Each row is a point. A path goes straight from each point to the next, and from the last back to the first. The post is the endless flat space through its rows: a point in 2 columns, a line in 3, a plane in 4, and so on, so that a path can go around it. How many times does the path go around the post? Going back the other way cancels.
In the rows, 128 means zero.

Post, 2 rows:
[[125 159  99]
 [103 164 192]]
Path, 20 rows:
[[145 164 148]
 [125  96 211]
 [105 104 109]
 [ 45 153 184]
 [100 145 172]
 [105 135 170]
 [ 76 147 126]
 [ 80 184 156]
 [110 205 162]
 [166 183 155]
 [170 121 183]
 [121 123 115]
 [104 142  68]
 [ 41 174 161]
 [105 208 130]
 [107 166  58]
 [ 60 128 151]
 [105 101 215]
 [164 149 196]
 [134 174 152]]
Times around: 1

Post, 5 rows:
[[125  81  91 160 246 125]
 [162 104  95 114 107  95]
 [114  92 154 128 137  85]
 [221 164 125  45 157 161]
 [124  84 171 205 184 179]]
Path:
[[159 124  44 115 178 152]
 [126  90 132  74 209 158]
 [160  60 100 134 134 129]
 [221  98 141  92 168 100]
 [135 106 181 210 176  81]
 [124 159 165 140 197 116]
 [108 133 143 150 145 118]
 [122 121 151 161 187  97]
 [137  85 136 155 216  93]
 [199  81  96 141 209 167]
 [137  37 103 102 151 116]
 [131 130 113  84 158 189]
 [101 158 160  89 164 127]
 [146 128 177 184 199 183]
 [134 134 148 151 217 141]]
Times around: 0

Post:
[[138 152  84 133 174 120 108 174  68 146  61]
 [138  83 178 185  93  80 203 146  70  89 142]
 [218  88 198 182 237  83 134 105 142 137 180]
 [126  78 134 129 100 124 238  87 148 196 117]
 [146 162  59 106 130 188 116 115  99  92  45]
 [ 98 124  65  97  71 175 155  34 140 164 180]
 [136 117 115  54 147 167 165 159  41 131  71]
 [176 119  26 167 138  63 188  62  59  96 128]
 [146 122 195  64 118 128  89 126 107 128  87]
 [139  90 192 112 148  75 179 137 210 144 183]]
Path, 18 rows:
[[136  62  76  94 139 107 175 172  88  94 144]
 [ 74  86 146 122 138  97 180 156 145 109 189]
 [151 139  73 146 219 108 181 127 119  83 117]
 [145 125 163  98 117  89 137  85 130 117 155]
 [ 51 103 148 126 136  86 140 114  99 126 173]
 [ 84  38 107 151 113 116 154 136  68 154 141]
 [113  32 132 126 101 109 188 133 105 120 132]
 [135 105 165 118 158 102 121 116  83 119  89]
 [159 138  93 129 162  95 200 139  56 107  10]
 [183 139 148 133  94 107 161 111  37 121  59]
 [245 140  99 110 158 115 102 122 147  73 140]
 [160 151 132 126 172 201 194 118 143 167 159]
 [112 153  95 131 139  84 240 124  64 174  62]
 [111  95 148 126 161 168 166  66  81 113 114]
 [163  89 103 128 118 162 179 120  51  67  88]
 [173 116  54 135 152 230 134  64  99 195 106]
 [159 102 161  97 108  99 207 122 121 116 149]
 [144 111 148 124  77 123 155 170 159 232 123]]
Times around: 0

Post:
[[180 133 145 107  93 100 158  93 123 162  72 114 152  34]
 [ 70 166  40 119 174  71 102 108 103 218 160 148 110  64]
 [170 118 142 125 116 138  87 119  44  89  98 103  91 140]
 [139 130  94 157 138 133  75  55 184 190 190 112 123  80]
 [ 99 106 140 198 181  69 208 118  71  66 100  70 110 154]
 [193  91 144 132 145  56 106  79 128 145 129  49  89 170]
 [125  80 152  56 208 164 118 138 131 102 149 177 167 153]
 [145  59 134 163 115 157 134 165 152 202 133  69 212 105]
 [ 98  88  84 119 108  67 112 126 100  42 153  37  59  77]
 [149  91 147 171 143 144 211 207 188 211 113 162 178 163]
 [132 135 173 113 165  81  72 172 119 131 134 246 198  74]
 [140  84 105 103 181 159 101 133 166  96  62 126 150 157]
 [181 108  71 129  54  86  82 107  94 114 215  94 186 131]]
Path (19 x 14):
[[194 120  51  59  97  64 100 137 171  78 207  33  71 155]
 [ 87 133 120 178 163  94 103 105 187  44  72 125 168  38]
 [110 122 149 147  90  49 120 129 149 154 112 109 102 119]
 [ 90 138 102 128 147  55 101  97 151 198 152  92 125 103]
 [122  85 129 126 124  67 217  92 127 103 147 123 115 181]
 [106 112 124 174 157 110 140 121 101 140 211 162 152 110]
 [132 106 130 203 185 174 135  86 150 166 138 123 149  60]
 [129  95 180  82 236  83  53 232 104  97 152 124  80 117]
 [146 144 105 129 171  78 107  83 133 158  85  51 150 121]
 [100 106 180  95 104  74 124 112 197  96 170 111 126  49]
 [119 100 117 125 119  58 150  16 112 167  87 104 154  89]
 [195  48  96  86 119 118 189 108 124 135  97 119 135 151]
 [129 111  16 162 145 122 174 139  79 174 201  76 148  91]
 [182 131 183 161 153  90 122 204  76 101 104 103 133  71]
 [146 133 125  87 158 125 175  95 107 162 212  85  99 207]
 [118 151  64  79 133 119 134  98  87 158 129 126 121 201]
 [142  66 182 135 123 138  82 160  75 142 111 132 163 125]
 [119  79  87  96 134 106 129 157 122 112 148 141 165  72]
 [237 113  75 100 150  61 171 109 196 110 145 144  88 139]]
Times around: 3

Post:
[[120 128 149 130 148 129 163  59 134 164 101 103 117  64 125 103 124 134]
 [136  82 145 133 118 129 180  79 124 130  75 146 165 118 179 115  86 169]
 [112 139 131 189 125 133  69 109 131  89 141 124 102 177 129 102 163 134]
 [ 88 147 101 145 144  85 110 141 163 114 141 102 106 120  86  78  56  94]
 [167 115 177 153 159 129 135 197 113 218 132 126 164 162 114 159 158 126]
 [ 91 133 121 156  80 125 126 141  64  83 136 101  99 130 103 102 138 118]
 [100 144  95 148 101 135  78 113 107 147 205 166 120 171  76  98 135 106]
 [138 132 148 110  95 142 148 103 168 121  93  99 164  97 136 176 104 146]
 [126 103 143 102 104 103 125  93 158 120  80 140 120  98 142 123 142 215]
 [ 89 144 105 129 125 159  74 130 106 114 172 140  73 123 136 109 101 129]
 [120 119 150 114  80 150 158  79 185 161 101 101 131 110 164  85  82 210]
 [178 174 149 167 149 179 132 197 108 249  60 170 155 170  91 211 159 157]
 [132 118 131 109  83  99 106  78 164 189  46 112 132 123 193 125 116 161]
 [137 133  95 151 141 125 128 121  86 137 152  97  85 172 100 154 122 147]
 [120 101 170  99 109 141  99  49 127 143  82 105 138 115 116 102  61 186]
 [ 83 122 177 117 135 119 167 118 141 146 149 133  81 167  84 114  86  84]
 [111 142  96  72 129 181 108 129 103  97 158 128 120 200  93  76 138 114]]
Path, 14 rows:
[[137 164 161 104 139 184 125 120 148 168 115 106 133 218  88 124 113 182]
 [ 72 149 146  72  66 154 120 143 146 151 117 125 147 140  96 118  72 116]
 [ 89 103 106  92 128 107 110  98 130 136 125 126 146 155 117 113 143 140]
 [ 91 137 125 108 118 129  96 128 115 157 107 108 130 164 108 105 176 121]
 [ 90  73 135 101 125 132 116 110 129  99 104 111 114  91 138  96 139 171]
 [108 148 139 146 104 152 115 148 165 133 140 133 114 127  96 114 115 128]
 [168 111 124 122 135 121 140 114 124 133 106 110 132 137 148 119  88 132]
 [127 137 119 170 112 119 133  77 118 177 130 107 128 158 164  88 147 127]
 [ 75 122 143  89 126 105 101 115 117 107 114  78 127 103  86 111 122 155]
 [101 116 134 158 104 152 112  89 161 133 119 113 179 128 105  84  85 131]
 [135 133 106 102  91 158  82 170 152 129 137  93 146 175 111 134  86 143]
 [114  85 110  96 138 165 151 145 144 116 120 155 128 136 110 145 102  98]
 [132 121 151  97  76 161 148 101 112 174 113  79  46 141 119 118 124 158]
 [110 158 149 129  67 128 143  79 105 158  70  95  89 136 145 123 130  96]]
Times around: 2

Post:
[[142 127 142 126 112 189 140 140 114 134 113 120 111 143 142 104 136 121]
 [ 71 125 125 173 149 142  99 138 144 155 148 137 165 144 135  98  61 151]
 [ 49 109 158 127 118 155 116 143  83 163 132 125  83 130 170 189 142 164]
 [109 147 137 185 119 143 106  99 112 144  49 119  93 186 147 106 186  93]
 [128 114 104 137 135 139 130 123 119 112 127 164 148 113 172 132 162 145]
 [116 136 102 110 155 151  98 110 153 133 131 164 134 114 145  84  99 100]
 [125 149 156 156 132 152 100 132  78 119 126 155 104 128 132 139 162 141]
 [142 130 150 139 141 176 128 114 116 125 116 107  71 172 160 154 143 137]
 [140 155 143 119 127 127 132 109 147 141 156 127 126 140 116  97 139 117]
 [103  87 112 191 119 125 155  63 121 166 145 107  90 107 115  75  92  94]
 [106  88 119 162 110 134 134  88 122 105 140 137 137 115  86 106 123 109]
 [157 150 117 114 114 141 147 124 129 135 133 175 166 158 137 109 106 100]
 [132 110 120 128 157 127 104 137 132 143  92 126 129 124 122 101 102 115]
 [106 139 124 133 122 117 122 143 121 112 112 165 103 125 146 101 135 122]
 [108 104 106 137  99 134 125  98  92 146 118 128 148 167  97 127  76 181]
 [115 123 111 154 175 163 147 102 153 171 120 115  71 113 104  91 125 102]
 [133 126  85 157 131 146 116 125 127 148 110 117  93 120 115 107 147  94]]
Path:
[[132 131 131 102 165 174 112 119 149 186 109 103 100 137 110 121 150 144]
 [164  86 136 121 158 130 107  97 104 129 104 108  79 151 153  95 140 122]
 [113 125 122 131 149 155  95 136 100 111  90 103 104 122 116  62  95 118]
 [165  79 142 109 180 131 158  99 106  92 139 103 120  88  88 129 111 158]
 [102 124 129 107  99 165 147 126  92 112 151 159 111 133 137 107 135 139]
 [ 86 103 162 169  92 121 128 121  77 146 128 137 116 141  99 111 160 132]
 [149 162 162 139  81 131 115 128 136 136 135 159 132 175 150 113 138 100]
 [157 140 129  95 133 179 123 140 144 103 158 159 151  94 137 112  88 152]
 [ 77 147 157 111 155 107  95  64  88 109 143 146  83  93 104 129 119 144]
 [102 110 130 174 170 125  98  96 123  97 124 135 103 114 101  75 119 122]
 [140 103 134 113 182 137 145 110 165  92 133 155 103 131 144 113 136 147]
 [ 94 132 158 141 136 114  93  70 132 145 138 172 113 124 136 102 111 151]
 [156 138 176 174  64 160 143  79  62  88 136 152 126 171 126 170 148 126]
 [158 105 121 116 107 108 191  90 107 105 139 109 134 113 118 123 171 109]
 [142 129  79 164 145  95 125 112 137 147 139 121 158 129  72  89 166 118]
 [111 124  84 178 118 141 125 124 114 168 157 139 128 153 153 116 174 134]
 [111 151 129  67 108 179 145 119 179 167 142 137 102 139 132  98 163 143]
 [ 92 130 130 165 107 166 109 116 117 145  91 163 145 116 123 101 103 154]
 [119 138 164 149 111 111 105  96 130 141 151 133 133 147 143 102 133 109]
 [105 111 138 166 142 117 115 109  95 114 124 132  54 122 120 126 151 135]
 [115 148 152 149 150 139 107 126  89  81 136 158 134 100  76  74 127 116]
 [130 154 106 145 125 148 121  95 129 153 147 112 149 126 123 112 147 130]
 [129 110 125 182 163 186 105 134 157 116 106 126 123 140 205 116  87 156]
 [150 127 138 126  80 142 127 141 104 161 127 121  71 145 114 142 150 132]
 [140 112 102 187 138 178 158  82 108 182 115 125 111 136 157  40 108  78]
 [  7 112  84 122 115 147  81 110 135 128 120 157 138 138 163 106  99  75]
 [ 95  93 151 172 158 159 115 109  88 159 102 109  92  87 110 130 109 121]
 [150 100 118 111 118 105 149 114 170 115 129  81 110 142 110 125 138 145]]
Times around: 0

Post, 17 rows:
[[ 55 129 142 202 140 126 134 137  87 157  93 162 128 147 112 157 107 133]
 [118 117  97 139 117 133 122 134 130 140 122 150 118 119  93 126 139 153]
 [155 112 144 126  56 155 118  86  99 114 125 176  79 155  95 158 118 150]
 [108 114 117  94 129 139 143 107 163  97 140 126 129 132 147 162 171 125]
 [144  53 164 122 137 122 109 137 162 160 159 101  79 173  96 169 126 165]
 [141 129 134  79 108  96 151 144 148 156 179 134  95 144 111 180 157 159]
 [165 155 109 143 172 136 161 119 131 136 127 173 149 153 132  81 113 126]
 [101 112 134 114 137  74 138 117 149 147 177  99 132 132  98 145 131 149]
 [101 137 131 132 127 150 117 137 168 158 144 127 116 135 140 141 107 122]
 [135 143 144 124 164 137 119 139 113 143 146 114 104 153 120 135 128 144]
 [170 114 159 130 173 143 131 120 136 171 139 105 168 122  98 172  55 144]
 [143  78  91 130 111 116 138  85 129 163 162  81  91  86 126 116 136 159]
 [139 122 106 140 150  68 148 128 173 134 104  97 112  85 134 177 124 189]
 [111 131 136 150 150 131 124 106  98 137  90 156 120 138 113 145 130  93]
 [128 147 123 139 164 116 184 116 115 131  97 124 130 165  66 158 118 117]
 [107 114 132 104 158 153 153 106 128 154 108 146 168 139 140 109  85 111]
 [132 111  97 123 117 131 144 131 116 130 124 153 135 127 140 127  79 106]]
Path:
[[126 138 109 110 122  67 171 145 153 160  91 142  79 114  98 163 122 190]
 [123  97  99 139 125 148 154 139 168 138 132 182 173 120 103 144 105 139]
 [113  81 127  79  97 165 136 117 184 122 163 109  89 123 116 186 127 141]
 [ 82 140 117  86 138  93 137 138 138 150 159 118 149 111  92 185  91 155]
 [150 134  77  91 131 106 180 147  84 166 128 124 135 143  91 190  61  95]
 [141 132 144 113  73  93 147  80 115 119 158 140 111 136 116 193 165 189]
 [149 111 115 104 137 139  99 149 121 161 112 114 143 137  97 195 127 145]
 [151 163 142  93 102 145  77 160 110 141 158 157 173 111 124 125 124 113]
 [ 52 104  97 189 109 139 127 111 147 164 117 126 146  92  63 112 145  98]
 [ 89  97 104 137 154 159 164  98  85 136  85 160  73 142 163  94 157  77]
 [130 187  88 168 149 138 134 133 173 127 161 136 135 117  77 139  62 110]
 [141 170 130  97 167 180 122 127 110 167 109 170 148 167 156 137  96 126]
 [124 135 118 129 159 141 121 113  94 107 104  99 142 147 135 125 116 118]
 [128  84 163 110 167 124 155  97 161 120 163 117 202 129 151 175 144  93]
 [126 171 119 219 145 152 128 116 156 141 100 120 104 113  93  81  76 147]
 [129 137 124 114 131 139 188  70 112  77 130 112  69 148 130 127 162 144]
 [110  68 102 165  88 150 108 138 131 128 119 190 114 111 100 102 125 159]
 [117 123 112 186 163 125 131 102 134 154 141 146 104 105 105 112 120 118]
 [126 175 110 149 171 165 168 102 126 122 168 178 166 180 142  95 122 157]
 [166 106  61 119  68 117 123 110 162  92 160 117 125 126  44 141 146 186]
 [140  97 152 163 149  89 115 196 172 189 132 106 113 151 118 164 110 181]
 [130 108 156 144  83 182 116  92 140 110 146 141  86 167 135 100 148 150]
 [146 157  93 110 117 118 137 126 126 149  90 155 132 118 143  95 102 151]
 [162  82 136   7 133 113 108  62 107  90 101 155 149 161  85 172 119  96]
 [159 202  78 144 161 111 151 123 121 135 137 117 133  98  79 155  59 172]
 [ 67 102  85  84 128 125 136 146 124 155 123 183 134 146  77 143 123 129]
 [159 131 177  66 155 108 106 108  54 163  85 166 156 146  86 224  92  67]
 [ 92 124 159 159 127 132 142  63 141 151 112 129 166 133 106 156 140 170]
 [171 173 128  95 134 123 131 158 123 141 108 108 153 134 114 175  93 147]
 [148 156 131 126 125 123 142 137 127 152 153 103 116 165  84 124 131 162]
 [125 110 126  89  96 151 116 159 133 121 173 144  99 106 164 145 161 116]]
Times around: 3

Post, 17 rows:
[[146 112 137 116 151 163 128 177  92 125  96 145 119 129 120  97  94  66]
 [136 124 115 124  85 121 127 153 146 139 113 106 133 162 172 129 109 148]
 [115 107 145 126 182 117 154 122  75 132  76 169  83 141 125 132 170 116]
 [101 119 135 185 154 166 128  73 131 103 135 114 105 128 151  99  95 117]
 [157  68 110 138 106 167 103 123 140  90 120 126 108 138 142 123 145  91]
 [175 129 170 115 179 128  96 143 113 124 110 119 137 137 156 107 131 148]
 [111 118 124 186 106 118 121 146 130 113  91 134 159 121  79 136 123 134]
 [151 140 126 164 123 148  90 139 158 148 131  96  81 137 129 132 100 104]
 [ 90 124 112  97 130  69 116 141  91 125 182 121 114 164 105 162 143 131]
 [148  67 124 133 111 110 149 190 140 127 133 125 159 166  73 151 114 110]
 [168 104 125 128 110 124 148 148 128 141 127 110 166  91  72 139  84 116]
 [ 97 136 163 106  97  88 128  97 140 115 140 129 124 143  94 112 145 156]
 [136 148 115 126 140 162 107 146 156  73 101  92  96 119 162 143 159  80]
 [121 138 159 139  83 159 141 120 110 145 108 126 138 147 151 156 134 145]
 [146 148 104 103 187 129 111 130 121 134 161 150  93 172 114  91 138  86]
 [129 112 133 182  86 106 135 103 119 128  99  94 145 140  75 130 133 114]
 [121 142 142 120 140  63 136 164 117 137 129 144 138 112 111 147 149  76]]
Path, 29 rows:
[[144  84 141 120 119 150 148 143 165  91 134 141 160 115 114 132 158 101]
 [139  50 134 149 112 196 197  72 132 149 112 135 169 130  79 118 121  89]
 [ 99 194 105 130 102 127 117  80 170 106 151 118 141 117 102 157 139 114]
 [132  97 129 169 112 137 167  89  99 119  98 160 148 160 134 124  94 129]
 [198 156  95 117 138 122 116  95 108 134 144  97  51  83 121 161 150 140]
 [173 117 114 136 170 184 182 120 119 137  88 120 128 140 132  56 103  89]
 [ 66 136  99 116 166 123  90 191  63 216 157 168  92 169 105 139  89 178]
 [144 152 139 126  80  90  96 177 158 145  91 136 154 111 125 135 137  91]
 [ 72  66 106 163 142 163 157 104  79 163 120 123 140  99 110 145   7 151]
 [157  80  97 127 141 127 155 126  94 135 132 120 179 101  93  59 114  51]
 [144 150 153 147 188 118 136 175 117 161 146 117 106 128 157 141 129 168]
 [162 120 129 143  84 128 156 171 201  75  80 146 163 155 109 155 200 110]
 [164 119 182  96  82 120  88 130 130 115 132 118 110 140 108 146 147  98]
 [120 124 165 122 169 135  83 168 122 175 168 154 153 137 130 164  77 133]
 [143 111 125 162 156 174 149 123 127 134 102  52 138 145 123 152 112 150]
 [103 151  86 176 175 147 157  93  81 136 109 103  43 107 146 119 150  62]
 [206  94 129 175  86  73 142 100 171 136 122  74 128 116  90 133 141 103]
 [168 150 204 164  74 165 106 151 176  92  95  67 155  81 106 150  94 108]
 [166 104 140 119 114 134  93 159 144 148 120 102 119 146 129 141 100 111]
 [ 98 135 121  85 179 114 120 127  97 144 127  97  74 176  93 124 143 120]
 [142 147 175  99 182 172 103 127 125 128 102  82  86 111 102 104 105 158]
 [122 106 121 145 158  85  70 153  96 169 128 141  91 229 127 125 143 113]
 [194 143 108  92 124  94  75 129  93 191 168 138 100 199 112 134 133 112]
 [136 127 164  84 123 122  73  96 162 112 127 120 104 146 129 148 158 191]
 [136 134 128 122 175 104 103  87 100 146 101 108  95 152 150  87 159 115]
 [ 82  50 100 170 169 152 142 113  89 155 104 152 125 130 131 104  50  77]
 [102 160 174 102 106 106 102  91 225  77 183  85 107 130 136 149 151 102]
 [118 167 213 110  82  74 118  87 162 105 120 134  80 116  93 122 158 130]
 [151 144 120 177 109 124 140 119 130 130 140 137 134 118  80 135 149  80]]
Times around: 0

Post, 17 rows:
[[128 105  87  28  73 119 168 171  86 137 108 115 120 120 103 124 113 122]
 [ 70  66 156 134 148 125 142 144 187 156 125 128 149 213 110 184  92  55]
 [150 130 118 138 109 153 161 137 121 160 116  95 136 197 121 218  76  90]
 [133  73 161 146 182 142 133 129  78 106 100  60 100  86 163 164 137  92]
 [114 131 175 136 130 146 114 108 124  70  88 140 145  89 115 113  91 150]
 [123 158 161  99 102  80 119 144 173 100 129 121 142 107 163  98 167  34]
 [134 131 175 105 120 101  91 145 135 115 162  98 198 126 144 151 166 115]
 [115 169 177 161 112 106 152  98  83 122  96 154  76 100  15 170 147  46]
 [152  96 107  52 102 190 136 102 127 107  58 148 126  78 119 107 109 148]
 [ 95  90 171 141 136 171 181 133  56 120 189 120  96 155  75 160 151 125]
 [149 177 133 103  83  52 104  74 160 163 101  86 130  94 153  54 116 116]
 [112 122 136 126 117 102 163  49  76 100  99 143  89 126 134  84 177  99]
 [ 43  84  98 155 104 154 135  54 146  84 123 136 147 159 170 100 154  63]
 [125 110  83  94 125 154  72 182 175  74  90 135 115 145 166 140 160 127]
 [126 154 117 132 150 144 164 137 109  83 132 133 137 117  45 134 167 140]
 [ 94 124 213 119 134 155  91 174 134 110  68 133 177  90 132 108 157  87]
 [160 116 196 159 103  94 126 153 139 121 142  93 157 159  63 129 129 131]]
Path:
[[ 66  80 163 167  58 172 128 113 131  62  92 173 152 159 131 190 180  26]
 [117 136 151  77 164 129 165 114  35 117 125 112  31  68 150 103 168 178]
 [ 54 142 107  91 146 164 154  95 113  78 116 105  85  83 129 201  95  78]
 [166 168 137 158 145 130 171  85 148  45  75 158 102 154 147 128 148 119]
 [123 153  96 118 198 111  87 126 223 124  51 162 109  76 113 152 185  85]
 [144 145 168 117 143 135 117 176  92 109 161 117 104 109 172 157 126  92]
 [195 124 127  82  75 143 155 181  72 201 106  77 148 199  77 146  62 108]
 [148 160 118  72  79 121 164  90 129 144 156 155 134 154  63  39  93 168]
 [140 143 219  81 196 238  88 168  61 144 109  74  94  31 160 129 134 130]
 [107 115 172  75  88  96 106 142 128 109 150 116 129 137 149 138 144 129]
 [130 131 178 128  80 142 106 182 198  95  68 128 183 139  14 209 124  90]
 [ 62 146 193 179 118 163  81 167 143 141 101  96  96 120 147  80 172  30]
 [146  51 230 105 128 136 146 101  83 126 170  91 145  77 121 149 136  53]
 [112 136 249 121 162 121 104 154 122  87 130  98 149  50  90 130  77  90]
 [132 112 103 143  97 144 151  87 178 133  66 120 142 208 128 171  82  67]
 [ 72  65 195 170 128 187 222 109  99 152 160  74 130 241 110 142 132  79]
 [ 68 132 177 130  61 119  64 135 148 112 147 161 111 188 146 131 159  59]
 [ 86 162 166 140 178 124  80 113 111 101  89 118 157  80 144  80 135 147]
 [106 112 155 117 143 135 167  95  79  58 120 110 186  75  59 133 144 105]
 [132 135 148 121 116 139 108  91 197  68  10 173  90 134 151 142 177  46]
 [139 120 209 160  97  74 189  62 114 114 106 154 156 113  68 157 157  18]
 [ 65  61  79 148 169  79 146 166 164 106  74  99 168 121 140  74 152  16]
 [184 163 148  99  50 142 188 162  45  95 189 108 158 132  39  99  76 194]
 [147 175 183 139 107 150  73 109  62 128  84  47 146  84 195 173  97  71]
 [ 91 182 163 116 129  80  86  95 160 184 119 100 157 151 133  84 141  64]
 [138  89 123  74 140 179  81 173 178  93 129 122 146 110 163  91 144 119]
 [109 152 141  96  78 118 138  78 207 102 115 160 157  94 124  38 108  33]
 [ 81 190 219 148 160  66 119  47  81 120 106  90 156  64 124  58  57 126]
 [104 214 100 181  98 158  88 107 221  69  41 161  84 178 106 143 188  67]]
Times around: 2
